Each row of a before or after table is a point. One or more steps were done to the points. Then noise was added and the rows were shuffled. The steps act on columns, c1 being the first. Write out the steps. A step turns or swaps two columns, mirrors them in a line or flattens them onto one, adds a multiple of one to another, or multiplies or shifts one. Angles are multiples of 10 degrees, from the lower column toward the higher: turns from -170 to 170, lines from 10 to 170 but not 90. Use the fewest steps. Two steps may share a column if one is a turn and the other turns, adds or multiplies; they go together, in the order done. Otherwise the lowest column goes first.

Before (9 x 3):
+0.60, -0.27, +0.35
-0.19, +0.42, -0.01
+0.43, -0.12, -0.30
+0.17, -0.24, +0.15
+0.42, +0.21, +0.44
-0.11, -0.23, +0.90
+0.60, +0.29, -0.23
+0.54, +0.53, -0.19
-0.25, +0.05, +0.05
After (9 x 3):
+0.52, +0.31, -0.39
+0.60, +0.16, -0.31
+0.44, +0.43, +0.30
+0.44, -0.24, -0.21
-0.21, +0.40, -0.25
-0.31, +0.05, +0.01
+0.57, -0.06, +0.49
-0.06, +0.23, +0.90
+0.20, -0.17, +0.22
Steps: turn c2 and c3 by -30 degrees

Before:
+0.19, +0.29, +0.21, -0.72, +0.02, +0.31, -0.18, -0.24, -0.10
-0.11, +0.59, -0.05, +0.25, -0.19, -0.39, -0.53, +0.09, +0.30
-0.45, +0.44, -0.18, -0.02, -0.19, -0.95, -0.24, +0.30, -0.05
-0.79, +0.10, +0.00, -0.08, +0.08, -0.27, -0.23, +0.07, +0.36
-0.33, -0.34, +0.50, +0.30, -0.45, +0.23, +0.14, +0.61, -0.48
+0.33, +0.21, -0.25, -0.61, +0.25, +0.92, +0.14, +0.16, -0.12
-0.44, +0.31, +0.70, +0.13, -0.17, +0.33, +0.44, +0.71, -0.15
+0.64, +0.30, +0.02, -0.42, +0.77, +0.38, -0.04, -0.21, -0.06
+0.30, +0.11, +0.24, +0.05, -0.32, -0.59, -0.02, +0.54, +0.41
-0.24, -0.13, +0.29, +0.33, -0.71, +0.05, +0.69, +0.15, -0.28
After, 10 rows:
-0.17, +0.04, -0.27, +0.06, -0.72, -0.10, -0.65, -0.32, -0.26
+0.49, -0.33, -0.07, +0.42, -0.14, -0.74, +0.17, +0.40, -0.07
+0.79, +0.20, -0.08, +0.03, +0.10, -0.21, +0.16, +0.11, +0.35
-0.12, -0.29, +0.08, -0.62, +0.28, +0.94, -0.23, +0.23, -0.13
-0.44, -0.29, -0.53, +0.23, -0.30, -0.44, -0.02, +0.28, +0.45
-0.12, -0.35, +0.06, -0.36, -0.05, +0.54, +0.26, -0.26, -0.17
+0.48, -0.16, -1.03, -0.10, -0.11, +0.21, -0.42, -0.05, -0.16
-0.06, +0.38, -0.82, -0.07, -0.47, +0.03, -0.19, +0.09, -0.47
+0.20, -0.56, -0.01, +0.21, -0.23, -0.43, +0.47, +0.31, +0.27
-0.08, -0.34, +0.10, -0.33, +0.74, +0.55, +0.07, -0.08, -0.07
Steps: add -0.5 times c5 to c1; turn c1 and c2 by -160 degrees; turn c3 and c8 by 140 degrees; turn c7 and c8 by -160 degrees; flatten c4 and c6 onto the line at 120 degrees
